Each point is reached from the start by the listed moves, each made 0, 1 or 2 times, or once backwards (-1), plus a little noise. Is the number of moves made odd or even? Then give how often each move was made.

Moves:
(1): [ 51  -4   0  18 -25]
(2): [ 4 74  5  8  3]
Start: [-11  50 -11  21  -4]
Points:
[ 40  45 -13  35 -31] -> odd (1, 0)
[ 33 -31 -17  32 -28] -> even (1, -1)
[-58  52  -9  -1  22] -> odd (-1, 0)
[ 38 121  -6  45 -28] -> even (1, 1)

Moves:
(1): [ 55  -3   1 -16  12 -10 -12]
(2): [  1  41 -12  10  -9  -2  -1]
(3): [ -4   7  31  -9  -9 -10  -6]
(4): [ 12   1  12  47   2   4 -13]
(5): [-14   9   9  -3  46  -7   0]
(6): [-1  8  5 -4  0 35  6]
Start: [ -3   3   4  -6 -31  14  -5]
Points:
[-36 121  62 -16  28 -22 -21] -> even (0, 2, 2, 0, 2, 0)
[ 27 -16 102  54 -86  80 -27] -> even (0, -1, 2, 2, -1, 2)
[113  82 -60 -59 -68  77   2] -> odd (2, 2, -1, -1, -1, 2)
[ 32  98  48 -20  -9 -63 -35] -> odd (1, 2, 2, 0, 1, -1)
[ 54 -31  83  54  33 -38 -52] -> odd (1, -1, 1, 2, 1, -1)

Moves:
(1): [ 34   8 -15  16  21  -2  -9  10   1 -22  -6  -4  -9]
(2): [ -9  29  -6 -10   3  -6  -1   5  -9  -6   2  -8   7]
(3): [ 16 -10  31 -15  -2 -13 -15   6  12  -8   4 -23 -15]
(4): [-16   0  10  37  22 -16  12  16  -9   4   1  -2 -15]
(5): [ -2  -8  -3  -2  24 -11   5  -8   6   4  -9   1   9]
(6): [  0   5  18   5  16  23   8 -22  12  -3   3  10   2]
(7): [ -5  -4  -6  -2 -19  -4  33  -2   8  -5  -6 -11  -8]
(8): [ -3 -10   6  -2  -1  29   9  16   9  -8  -4   8  24]
(9): [ -5   0   2   5  -9  -3 -11   9  37  -4 -22  32 -16]
(10): [20 14  7  1  3  4  3  7 -3 20 -3  4 13]
(11): [  2  -6  11 -11   8 -26  13   2  14   0  40   3  16]
Start: [ -9  10  12  17   6  11  -1   5   8  11  -9  27 -12]
Points:
[  0 -73  41  84 121 -14  -5  72 -10 -18 -11 -14   4] -> odd (1, -1, 1, 2, 2, -1, -1, 2, -1, -1, 0)
[ 63  41 -45  26  55  60   3 -28 -18 -28  -2  24  19] -> even (2, 0, -1, -1, 0, 1, 0, 0, -1, 0, 0)
[-53  -5  -3  10 -36  67  65 -97  73  34 -82  85 -39] -> even (-1, -1, -1, -1, 1, 2, 2, -1, 1, 0, -1)
[-13   8  82  90  31  36 -72 115  75 -66 -75  49 -89] -> even (1, 1, 2, 2, -1, 0, -1, 2, 2, -1, -1)
[ 28  81 -20  42 -25   9 -13  24  12  -2 -70  30 -74] -> even (1, 1, 0, 0, -1, 0, 1, -1, 1, 1, -1)
[ 58  37 -14  -5 -41 -44 -50  41  76   4 -12  77 -43] -> odd (1, 0, 0, -1, -1, -1, 0, -1, 2, 1, 1)

Moves:
(1): [ 15   3  -4   6  -1  13   2  -3   0   0  12   1   4  10 -13  -6  -3  -6
   7  -3]
(2): [  3  -6   0   2   2   0  16  -8  -9  -7  -8   1   2  10  11  -5 -13   6
  -9  -5]
(3): [ -3  -4   6  -6  -5 -13  12  -7  -9  -3  23  -3  13   4   2   2   3   4
   0  11]
(4): [ -2 -17  -8  18  -1  -4  12  12  -4   3   2 -13  14 -28  17  -3  -3  -7
  -9 -29]
(5): [ 14  -1  -5 -13   8   0  -4  -6  -3   5   1 -11  16  14   5   5  17  26
 -27   2]
(6): [-11 -11   4  -6   4   4  -6   5 -10 -15   0   4   4  -7   5 -12   8   5
  -2   8]
(7): [ -1  -6   2  -7   1  -3  29   7  -6  19 -20  -8  -9 -10  -7   6 -13  -1
   0  23]
(8): [ -4  -3   8  -1 -14   4 -10  11   0   3  -3  -4  10   1   1   8   1  -3
   2  19]
(9): [  2 -13   0   4 -19   9   8   3  -6  -2   7  12  -7   1  11 -13   4 -17
  -6  11]
(10): [  6   6   0  -8   7  -4   6  -3  -7   0  -3 -13 -14  -1   7  -1  -2 -13
   5   2]
(11): [ 11   4 -10   8  -5   0   7   7 -14  -8   4  12  13   6   4  11  -1  -8
 -17  11]
(12): [ -4 -10  -6  -4   2   9   0  10   1   5  -3  -6  11   4  -9   2  -6  -8
   1  -5]
(13): [ -3   4 -19   3 -17   1  -5  -7  -5  -6  -4  -6   0 -11   4  11  -1   6
  -5  -9]
(14): [  3   5   3   1   5   8   1  -6  -9   4   6  -3  -6   6 -11  11   4  -4
  -4  -1]
(15): [  7  12   4  -9 -13 -10  -2   5   3 -15  -3   3  -2  -4  -4  -9 -21  11
   0  -8]
(16): [ -7  -1   5   2  -9   2 -10  -4  22   1   9  -1  13   3  -4  -9 -20  -8
   6   2]
(17): [  2 -14  17  10   5  -7 -10  -9  -4  -2  -6  -1   0   2  -1 -13  17   0
  -8   0]
(18): [ -2 -31  14 -13  11  -3  -2   0   3   5  -2   4 -13  10   5  -1 -11  -1
  -6   2]
Start: [  4   4   9  -1  -5   2  -3  -5   5   8 -13  -3   1 -14 -10  -5  -1  -6
  14  -7]
Points:
[ 28  44   3 -31 -82  -1  -9 -59  23  29  39 -57  23  12 -70  -4 -23  -9
  27  34] -> even (1, -1, 2, -1, 1, -1, 1, 0, 1, 1, -1, 1, 2, 1, 1, 2, 1, -1)
[ 34  28 -13  72 -60  14   9 -38  -5 -39  28  24  33  -6  -9   0 -72 -24
  -9 -85] -> odd (1, 2, 0, 1, -1, -1, -1, 0, 0, -1, 1, -1, 1, 2, 1, 1, 0, 0)
[ -23 -114   24   -4  -50   -2   25   22  -21   47   16  -79   96  -78
   31  -32   52   10  -35   67] -> odd (1, -1, 2, 2, 2, 2, 2, 2, 1, 0, -1, 0, 1, -1, -1, 1, 1, 0)
[ 20 -44  47 -39 -50 -22  49  17  18  42  -2  21 -14  -8 -42   7 -91 -20
 -10  55] -> even (0, -1, 1, 0, 0, -1, 2, 0, 1, -1, 1, 0, 0, 1, 2, 1, 0, 2)
[ 51 -81  56 -10 -11  -4 -18  32 -41 -22  65 -29 121  13  -4 -30  34  52
 -67 -37] -> odd (2, 0, 2, 2, 2, 1, -1, 2, 0, -1, 0, 1, -1, 1, 2, -1, 1, 1)
